Every row gives one point. Each copy is the shape, with its points in the same order, stretched, turned, moved and blurred by noise. Say if it was mirrored as well.

Shape (5 x 2)
114 388
-265 0
213 -143
24 189
263 -91
Copy 1 (5 x 2)
-290 -61
26 -371
215 215
-124 -96
159 255
Copy 1 is: only turned
Copy 2 (5 x 2)
286 206
-154 20
160 -257
151 90
227 -220
Copy 2 is: only turned
Copy 3 (5 x 2)
254 36
-84 199
-146 -228
130 43
-65 -253
Copy 3 is: only turned
Copy 4 (5 x 2)
-360 115
46 -280
149 289
-171 41
97 372
Copy 4 is: only turned

Shape (5 x 2)
146 -317
283 -80
26 183
-32 29
-166 141
Copy 1 (5 x 2)
-82 366
121 271
50 -182
-94 -89
-176 -240
Copy 1 is: mirrored
Copy 2 (5 x 2)
459 -103
326 212
-150 139
-54 -32
-270 -73
Copy 2 is: only turned
Copy 3 (5 x 2)
180 -284
388 -35
82 244
6 60
-165 172
Copy 3 is: only turned
Copy 4 (5 x 2)
393 19
215 315
-183 210
-63 50
-255 -16
Copy 4 is: only turned

Shape (7 x 3)
-62 -33 28
171 -282 349
-74 -285 -154
196 -12 -72
-17 15 -128
192 -314 453
66 197 -155
Copy 1 (7 x 3)
51 52 193
-274 -382 202
301 -174 236
108 30 -148
182 136 43
-365 -461 191
144 337 -100
Copy 1 is: mirrored
Copy 2 (7 x 3)
83 131 -36
-326 147 225
275 167 207
4 -124 45
191 -25 -52
-447 166 235
189 -156 -255
Copy 2 is: mirrored
Copy 3 (7 x 3)
77 24 -42
125 324 247
275 -78 10
11 -95 131
56 -130 -45
134 410 286
-85 -192 -47
Copy 3 is: mirrored

Shape (8 x 3)
136 -60 39
-101 -7 -71
267 157 53
-523 -51 -17
162 317 -107
-44 -13 -35
118 -105 -143
-207 45 -140
Copy 1 (8 x 3)
125 140 135
-12 -80 -90
60 356 82
-253 -435 -204
-9 327 -200
16 -15 -54
238 35 16
-59 -140 -206
Copy 1 is: only turned
Copy 2 (8 x 3)
-165 -107 -88
160 -126 -66
-271 143 44
573 -422 105
-35 315 39
78 -118 -55
-60 -67 -285
330 -96 -60
Copy 2 is: mirrored
Copy 3 (8 x 3)
40 261 54
25 -79 -20
-119 313 219
-14 -458 -358
-194 39 326
18 -11 -4
172 131 124
1 -267 -22
Copy 3 is: mirrored
Copy 4 (8 x 3)
102 155 36
-41 169 -229
381 26 -9
-534 41 -479
449 101 -286
-8 164 -166
75 375 -23
-100 206 -362
Copy 4 is: mirrored

Shape (8 x 4)
96 -145 -73 251
-400 -82 -13 -134
-157 13 -200 -158
-66 263 51 9
70 437 143 -125
11 -401 -90 268
102 -206 -19 192
-167 -23 50 -287
Copy 1 (8 x 4)
-89 -102 -90 238
-76 321 -216 -160
119 199 -155 -98
38 256 114 77
155 286 270 16
-174 -175 -243 216
-177 -100 -97 213
-28 275 -30 -187
Copy 1 is: only turned
Copy 2 (8 x 4)
91 222 26 97
-133 25 -268 -188
33 -76 -239 -275
-95 -29 73 -225
-175 -204 185 -276
105 305 -133 193
72 186 -26 114
-112 -160 -234 -145
Copy 2 is: only turned
Copy 3 (8 x 4)
25 -258 108 269
-340 315 49 51
-273 68 -257 85
167 127 -226 -59
309 107 -405 -339
-177 -305 365 375
-17 -287 189 174
-276 132 -92 -240
Copy 3 is: only turned
Copy 4 (8 x 4)
63 -143 344 110
-15 -58 -213 -364
106 -5 -267 -1
-277 86 -167 253
-238 436 -194 359
198 -271 462 -202
63 -41 351 -21
107 277 -209 -152
Copy 4 is: only turned

Shape (12 x 6)
-47 148 228 354 129 -296
-174 77 203 273 -151 137
-31 -37 -55 -170 7 -74
340 -366 495 28 45 193
10 -292 229 223 -118 -202
66 218 433 83 29 306
-229 -236 -87 152 64 -145
351 -39 -4 -191 148 -82
-100 59 132 9 -162 77
-70 -41 21 306 95 -336
374 -26 -108 9 121 25
-309 1 -139 -7 -72 148
Copy 1 (12 x 6)
133 -587 89 -337 -109 156
-133 -118 152 -77 -284 94
9 -69 -65 -87 95 -228
491 477 -88 -230 -211 247
309 -179 260 -224 -88 -42
-31 164 -239 -155 -409 254
5 -294 261 -154 220 -80
371 66 -280 -64 99 -33
-97 -23 17 -71 -204 -111
184 -563 205 -228 84 47
375 71 -196 82 60 143
-306 -71 103 26 63 -156
Copy 1 is: mirrored
Copy 2 (12 x 6)
-192 -98 -279 224 153 -545
-359 -143 -216 -49 -22 -45
51 99 170 -172 -36 -91
445 -568 81 218 -484 99
-144 -307 197 335 -51 -166
131 -124 -413 -169 -349 -107
-220 -133 218 -58 298 -30
543 50 106 144 -153 -72
-156 -9 -65 -101 -140 -17
-232 -126 -15 306 265 -375
379 54 -6 251 -42 158
-238 63 109 -382 153 131
Copy 2 is: mirrored
Copy 3 (12 x 6)
39 82 93 361 236 255
-264 85 -169 161 278 84
-36 29 107 48 -141 -96
176 122 41 -231 473 -128
-116 -26 287 129 344 7
48 259 -389 52 258 15
-232 -1 299 14 42 147
319 -83 66 -59 -98 -84
-173 78 -100 143 93 -95
-57 -48 256 249 150 225
269 -248 -31 -109 -15 56
-352 39 -49 10 -96 19
Copy 3 is: mirrored
Copy 4 (12 x 6)
-22 -69 193 503 91 -128
236 -178 -33 306 -147 45
-49 -54 87 -85 115 -143
323 -195 -3 -66 433 332
107 -263 -182 239 270 -17
400 -85 242 194 -54 162
-231 -246 -41 27 86 -71
-69 112 179 -104 293 -15
195 -157 38 52 -82 -82
-237 -108 54 350 191 -176
-186 286 131 -92 206 87
-119 -115 16 -29 -205 -89
Copy 4 is: only turned

Shape (12 x 6)
120 -85 297 -113 -457 51
-118 -203 -71 68 178 109
216 234 -76 125 267 -315
-157 -276 34 -251 -133 -88
-17 -40 -239 148 51 202
39 -183 85 85 -138 -84
-43 -99 7 362 -169 -46
136 44 56 179 171 316
-87 270 135 -386 117 -102
-98 151 -220 83 403 -144
170 -115 -20 101 -26 297
138 74 42 -126 -124 62
Copy 1 (12 x 6)
126 44 348 122 496 296
-144 -173 24 -234 25 7
21 245 -532 208 49 -116
286 -153 99 -154 337 73
-189 -152 -108 -176 -202 247
44 -176 -29 75 397 150
-22 -325 -104 194 124 159
-468 112 120 -125 -73 196
189 473 62 37 -11 -196
-20 41 -410 -63 -276 -187
-310 -112 87 -204 108 361
0 184 58 16 142 266
Copy 1 is: only turned
Copy 2 (12 x 6)
440 94 153 -402 -244 212
-371 -6 -17 -121 -228 189
-194 -403 47 -56 233 -133
-10 194 -151 -456 -193 173
-202 -76 -52 134 -280 149
-19 79 106 -290 -239 26
-95 150 225 -55 -256 -86
-193 -276 194 89 -201 324
86 -189 -160 -264 367 351
-431 -235 -98 57 181 38
-67 -171 111 -11 -389 250
177 -155 -13 -155 -97 208
Copy 2 is: only turned

Shape (14 x 8)
-57 -182 48 269 72 261 -226 141
-11 -243 20 172 -132 222 18 -250
-29 29 100 7 -41 24 252 -38
-44 -148 -65 102 62 273 271 11
-18 -298 209 230 -255 -99 -82 140
-343 36 167 -162 110 -57 208 -401
-266 41 -189 -294 385 -222 11 -246
-70 -140 9 204 -415 165 -97 223
-211 94 137 346 -92 15 -133 75
15 -212 97 193 -101 226 -80 136
-72 -56 -99 423 -140 -119 -75 3
-133 209 -77 -288 206 43 -46 -292
157 -11 163 213 3 -21 -83 1
-365 63 -46 -275 544 -5 52 -218
Copy 1 (14 x 8)
232 73 -255 20 -18 -286 138 -216
130 -38 -105 282 -111 203 -7 -53
-201 111 141 144 -39 194 -97 122
23 191 205 195 -29 185 184 -179
253 77 -207 121 -367 -150 -67 260
-593 -355 234 119 17 141 -71 127
-432 -404 365 -329 121 78 79 1
186 336 -458 146 -310 -4 111 22
51 26 -319 18 173 -116 27 148
241 191 -196 188 -147 -80 44 -84
339 -16 -226 28 93 95 110 270
-433 -246 85 -155 188 153 -178 -220
212 47 -140 49 36 -60 -255 113
-514 -437 450 -165 259 -63 173 -255
Copy 1 is: mirrored
Copy 2 (14 x 8)
-219 196 -13 -114 426 144 -40 -91
-320 -173 136 -195 341 -52 -80 -240
6 -145 191 -61 66 -80 240 -179
-197 -120 243 -265 321 14 281 -98
77 -172 -270 48 299 56 -84 -269
-102 -208 513 202 194 -271 174 -134
-35 -68 494 256 -21 -313 12 306
32 36 -280 -281 270 -65 -51 -317
-117 194 -133 107 185 -104 58 -270
-38 47 -57 -190 351 132 34 -215
-253 -26 -265 6 83 -73 -5 -139
-92 104 589 35 -18 -246 40 20
-111 68 -1 -12 103 165 -3 -208
-97 70 644 244 187 -278 200 287
Copy 2 is: mirrored

Shape (12 x 9)
-611 5 363 50 232 81 -133 -63 -42
-579 -51 -24 384 166 532 48 -122 241
-110 88 -163 95 -8 70 128 12 -43
-71 -138 -268 -284 125 75 -187 355 -405
-164 -47 -181 63 -166 -57 -32 120 349
12 140 -60 74 -11 104 -295 -266 16
54 74 162 -32 310 -89 -73 156 -203
96 -341 215 -116 2 55 -102 132 119
-316 286 255 -241 185 17 -66 119 78
-92 313 145 -133 -119 -55 275 127 -92
-99 301 -318 -191 105 37 43 -189 17
76 -77 -242 78 -208 241 -80 271 276
Copy 1 (12 x 9)
-396 -142 69 -96 78 247 -587 -358 80
-281 119 237 -189 -328 555 -287 -92 383
-185 58 115 -60 -93 -76 52 32 144
-383 -411 -246 -302 168 -231 -207 291 49
41 -277 80 -36 -318 -2 8 -131 103
14 139 -10 -59 -97 84 -321 118 -150
-281 -266 16 95 241 -18 -274 88 -179
117 -426 -2 -70 272 107 -189 -3 84
-378 -255 159 -178 46 164 -207 -262 -295
-245 47 247 -132 131 -200 112 -134 -97
-213 160 -134 -97 -234 -60 119 -7 -212
102 -316 241 -274 -212 116 67 268 116
Copy 1 is: mirrored
Copy 2 (12 x 9)
-273 -131 7 -259 56 26 199 -551 -158
-251 -297 -62 36 -209 321 274 -478 188
-54 -134 48 122 -134 19 251 103 -34
-122 194 -164 245 -30 110 -11 101 -461
82 10 -57 -158 -37 202 280 175 110
-25 40 -252 134 -126 -236 255 -71 68
-153 112 152 -86 -61 -239 -10 -53 -275
127 171 -50 -155 203 63 -196 -52 -21
82 87 220 -203 -120 -101 278 -304 -315
226 -241 268 -28 -88 -100 298 137 -315
31 118 131 411 -165 -105 509 12 -37
234 15 -187 22 -220 231 73 223 38
Copy 2 is: only turned

Shape (14 x 9)
70 -64 -116 115 140 116 -280 97 -60
195 350 83 -97 -190 -114 179 -438 -484
318 313 236 -85 86 -266 -99 -238 60
-2 -166 -126 -16 -265 -171 -349 -73 -232
-86 -130 95 -306 -136 100 35 386 -13
-153 48 298 19 48 78 -173 250 -169
-160 -103 97 36 64 213 -119 50 -24
193 201 57 370 13 -216 56 117 -46
-47 48 -76 29 -172 77 137 -245 -126
-5 49 -211 -55 -281 250 -326 239 161
337 -45 -24 -208 20 -41 -143 142 -75
6 67 -18 7 166 -231 114 100 -297
137 -10 123 451 -430 44 36 86 -84
-203 161 113 -191 176 59 -106 -294 -171
Copy 1 (14 x 9)
-186 -215 19 262 -272 46 -109 -163 -74
347 302 -41 -361 -179 -198 71 313 -324
260 459 43 111 -139 92 -183 379 -65
72 -238 -21 153 -283 -324 -77 81 95
72 -115 369 305 226 -375 -67 36 26
274 77 44 371 -39 -253 -110 -336 -38
77 -90 212 118 -127 -61 -101 -248 -59
69 188 -169 180 -32 12 119 -36 160
164 -58 195 -290 -70 -91 69 119 -111
65 -501 281 346 -92 -94 2 191 -175
-207 -1 130 337 -157 -108 -100 244 -59
2 135 -113 17 133 -197 -112 -133 60
166 -26 32 167 -270 -201 385 -13 178
321 105 132 -178 -68 -31 -309 -78 -289
Copy 1 is: mirrored
Copy 2 (14 x 9)
-355 -67 -7 247 -140 152 -86 81 -53
157 366 -442 113 148 91 -161 -557 54
53 77 96 74 104 261 -283 -352 278
-531 307 -193 238 184 180 -37 -49 -167
130 314 423 53 -198 120 33 -6 -230
-260 270 135 50 -375 69 154 39 264
-121 56 6 -13 -173 183 96 178 73
-336 -70 123 -119 -65 -83 -251 -354 175
102 105 -225 -82 165 96 -77 -103 -62
-240 207 141 233 60 -29 -332 385 -227
-66 160 219 284 -85 274 -270 -258 -267
-136 -13 112 145 -156 29 150 -415 -112
-420 308 -109 -380 37 -38 -399 -142 194
109 92 -176 222 -34 219 249 19 172
Copy 2 is: only turned
Copy 3 (14 x 9)
0 -9 -306 -117 219 -128 -70 244 53
-21 67 314 158 411 -421 252 -257 89
105 280 174 137 150 -602 -89 -233 -8
-332 6 25 -127 481 -51 72 102 -272
170 -136 -101 18 -307 116 115 -129 -284
65 -116 -68 97 -105 -214 36 228 -120
-4 26 -149 57 -13 5 63 184 7
-28 -225 43 -50 26 -199 -345 18 132
-78 53 108 31 227 90 113 -55 57
126 -149 -265 46 282 232 -166 115 -238
140 19 -234 -28 84 -287 11 -204 -115
-11 -44 162 -272 -50 -246 103 -16 33
-251 -445 -115 204 170 137 -320 27 25
87 338 185 25 156 -297 312 121 -21
Copy 3 is: mirrored
Copy 4 (14 x 9)
106 -101 -226 -210 38 207 -178 -72 17
0 -330 -226 192 -409 -626 284 326 -352
-120 133 113 -346 -419 -480 95 244 -29
360 -9 -363 -20 -239 -152 -262 -384 -150
-297 291 -3 302 135 53 -464 -140 -324
-162 242 -327 -8 329 -121 -259 112 -85
-5 -34 -140 118 242 -9 -331 9 121
213 233 -57 -182 -20 128 280 330 -170
153 -256 -4 322 -43 -194 25 41 -96
90 -38 17 -192 281 111 -419 -388 -372
-114 48 -34 -161 -350 21 -266 -40 -261
-132 110 -276 173 -139 29 220 135 -121
574 134 -71 24 165 69 -125 248 -337
-250 -205 -237 148 12 -482 -38 9 183
Copy 4 is: only turned

Shape (14 x 11)
-81 38 315 -124 74 -152 69 -76 -99 46 -390
78 -46 391 11 -70 -206 214 -168 -40 19 63
-215 -73 209 -134 101 13 -99 289 64 -252 101
354 391 -220 123 -13 152 20 282 241 378 -17
120 243 -343 400 -124 148 190 199 273 200 26
-19 -234 -78 146 250 366 -32 162 71 -56 -10
-174 84 -293 142 29 280 -198 81 347 222 196
-85 -5 111 -69 319 -232 109 -2 -242 63 87
338 89 7 -72 -19 -158 8 -202 118 222 -111
135 197 -92 68 -233 274 86 107 -39 460 58
-124 -125 154 -186 6 -337 254 -33 -37 174 -227
-228 161 395 -87 249 -59 223 -215 -48 -67 -65
85 214 -148 547 -66 166 -243 236 177 405 70
-1 166 70 -77 -108 -227 79 -227 -292 -104 -158
Copy 1 (14 x 11)
308 413 -96 -46 165 -265 220 139 -156 -33 58
29 175 -383 318 -36 -325 12 140 -164 -146 -61
-83 -81 100 -150 -75 -392 -173 103 253 181 189
-192 -235 9 -164 -24 116 -71 -82 -413 257 -554
-279 -199 56 -42 -327 32 313 -51 -191 344 -423
-185 -209 234 -270 104 37 101 100 -4 79 202
-10 -507 328 -43 -334 -64 -32 -218 -172 297 143
336 -16 -214 151 324 -14 -102 103 159 121 110
220 64 -95 224 70 -89 32 -34 -273 -325 -313
-106 -187 -152 -181 -294 276 -60 82 -515 97 -140
472 65 -65 -5 48 -282 322 188 38 -99 -123
236 266 -441 119 106 -245 165 -161 -114 182 241
-292 -202 372 119 -75 -25 -120 132 -419 498 -101
268 535 -302 178 -75 -6 95 25 137 -166 55
Copy 1 is: mirrored
Copy 2 (14 x 11)
163 311 -3 29 -90 -150 -24 288 43 126 -152
-92 123 -104 -189 -23 27 -247 232 165 -80 -273
-227 -103 284 132 -154 -4 121 422 -187 105 192
152 -216 81 -343 -237 43 66 -307 -212 -89 299
-81 -44 -153 -174 -316 15 -34 -331 -81 77 444
-257 -76 138 109 39 260 225 -34 -123 32 242
-186 -56 -156 -22 100 -96 85 -52 -80 -86 644
-182 115 -149 45 44 -11 -47 321 -240 170 -95
247 -82 -175 -239 86 -180 -96 -92 183 -108 -262
-126 130 56 -473 -126 15 99 -82 -178 -92 243
-58 216 -236 -187 -99 -185 6 481 270 303 -247
-8 318 -202 152 -98 -84 -84 429 -45 -41 -85
-107 48 71 -260 139 86 -228 -461 -260 57 700
-5 210 -51 114 -121 -474 -75 31 -2 -20 -271
Copy 2 is: mirrored
Copy 3 (14 x 11)
27 -2 -5 23 -324 -14 79 65 -1 141 -241
27 -57 33 24 -183 135 193 182 224 54 139
77 -122 395 -45 -11 201 138 -122 193 -84 -273
118 506 -12 206 108 -139 132 -31 -567 -31 67
238 135 -107 118 168 -100 -3 -52 -559 -288 91
432 -83 58 -93 307 49 -126 -114 -65 4 -119
131 41 -154 274 526 -7 73 -174 -156 -142 0
-185 33 53 -21 157 11 113 254 67 156 -53
45 273 -118 273 -29 -246 138 155 -28 159 211
52 447 -245 80 49 75 -69 -60 -416 -141 53
-38 88 -182 94 -122 -70 101 301 -15 -97 -274
-214 -128 73 -130 -136 92 407 -1 244 233 -72
361 16 -111 378 351 123 -193 -58 -540 -71 132
-242 34 34 -39 -348 -142 0 21 34 65 54
Copy 3 is: only turned
Copy 4 (14 x 11)
53 -94 127 -45 -19 -137 -223 -452 151 39 -84
89 -33 94 -117 -71 -85 -336 -121 -88 -341 86
-150 -252 285 -6 -101 37 -38 56 -260 120 70
-79 31 -250 -240 162 -353 -88 440 345 -14 372
-141 20 -292 -85 -54 -12 -51 528 389 42 522
132 -137 107 -48 48 365 245 155 -169 212 449
-48 -215 -132 93 195 123 6 394 8 301 391
11 113 43 66 85 -69 -49 -141 -223 -235 -31
146 -47 -91 -1 201 -214 -177 13 272 -379 -6
73 -14 -360 -296 -34 37 -160 295 80 243 194
132 36 63 188 -35 -129 -242 -83 -1 -57 -207
36 -193 50 78 -138 -228 -170 -476 -187 -175 186
-154 80 -164 -103 235 143 -249 346 223 93 545
-110 -25 -221 6 -75 -33 -147 -308 209 -190 -332
Copy 4 is: only turned
